Each row is a point. Each copy is the shape, with its points in the same order, stretched, turned, moved and blurred by noise. Say if it was mirrored as well.
In the rows, zero is written as 100.

Shape:
157  123
104  5
120  53
93  40
51  148
124  109
83  112
134  106
Copy 1, 8 rows:
122  60
11  35
54  49
34  60
84  149
93  79
75  106
98  73
Copy 1 is: only turned
Copy 2 (8 x 2):
67  60
188  46
144  54
166  62
115  137
106  75
123  106
106  72
Copy 2 is: mirrored
Copy 3, 8 rows:
129  79
99  191
108  146
88  162
42  75
104  100
70  103
112  98
Copy 3 is: mirrored

Shape, 6 rows:
114  116  90
93  113  110
117  5  85
116  106  120
94  97  109
119  110  116
Copy 1, 6 rows:
105  113  123
111  85  107
113  173  22
127  109  116
111  97  94
126  113  122
Copy 1 is: only turned
Copy 2:
78  103  104
85  79  99
167  136  121
88  83  125
100  85  106
82  80  123
Copy 2 is: only turned

Shape (11 x 6):
79  57  89  85  83  109
78  161  61  84  105  124
83  122  109  107  129  54
109  131  101  86  71  60
110  120  63  85  151  115
96  126  107  78  78  131
114  83  77  98  111  52
122  45  123  107  87  117
102  109  52  108  120  103
100  101  108  88  118  86
131  87  122  76  123  77
Copy 1 (11 x 6):
122  121  127  150  132  86
5  101  58  119  95  97
99  59  69  90  144  114
92  61  94  111  88  91
39  120  83  69  119  70
72  110  102  125  68  118
123  78  103  91  141  57
187  131  123  100  98  91
66  110  72  95  126  64
106  94  98  88  121  105
133  95  125  59  105  94
Copy 1 is: mirrored
Copy 2, 11 rows:
117  113  120  41  113  90
65  183  60  106  87  90
81  120  49  124  148  108
89  88  67  112  89  78
108  161  56  85  112  133
116  141  98  115  93  81
93  84  76  58  115  121
162  78  136  81  100  123
76  140  74  73  93  126
120  119  74  93  124  105
159  86  73  91  124  122
Copy 2 is: only turned
Copy 3 (11 x 6):
62  81  80  68  108  82
140  84  71  144  113  60
91  105  134  137  108  111
115  149  128  105  91  67
132  52  105  115  121  88
119  112  63  105  100  88
95  96  148  74  93  78
73  99  98  50  79  123
119  59  105  102  98  66
92  96  112  107  118  110
101  115  134  83  116  117
Copy 3 is: only turned
Copy 4, 11 rows:
84  117  93  39  75  83
109  127  57  131  135  125
132  124  124  144  77  102
71  127  99  153  101  89
136  107  105  95  144  83
67  103  72  100  127  114
115  125  125  108  101  49
57  67  99  39  89  62
120  110  82  103  117  71
106  114  120  109  103  82
91  95  149  98  124  62
Copy 4 is: mirrored
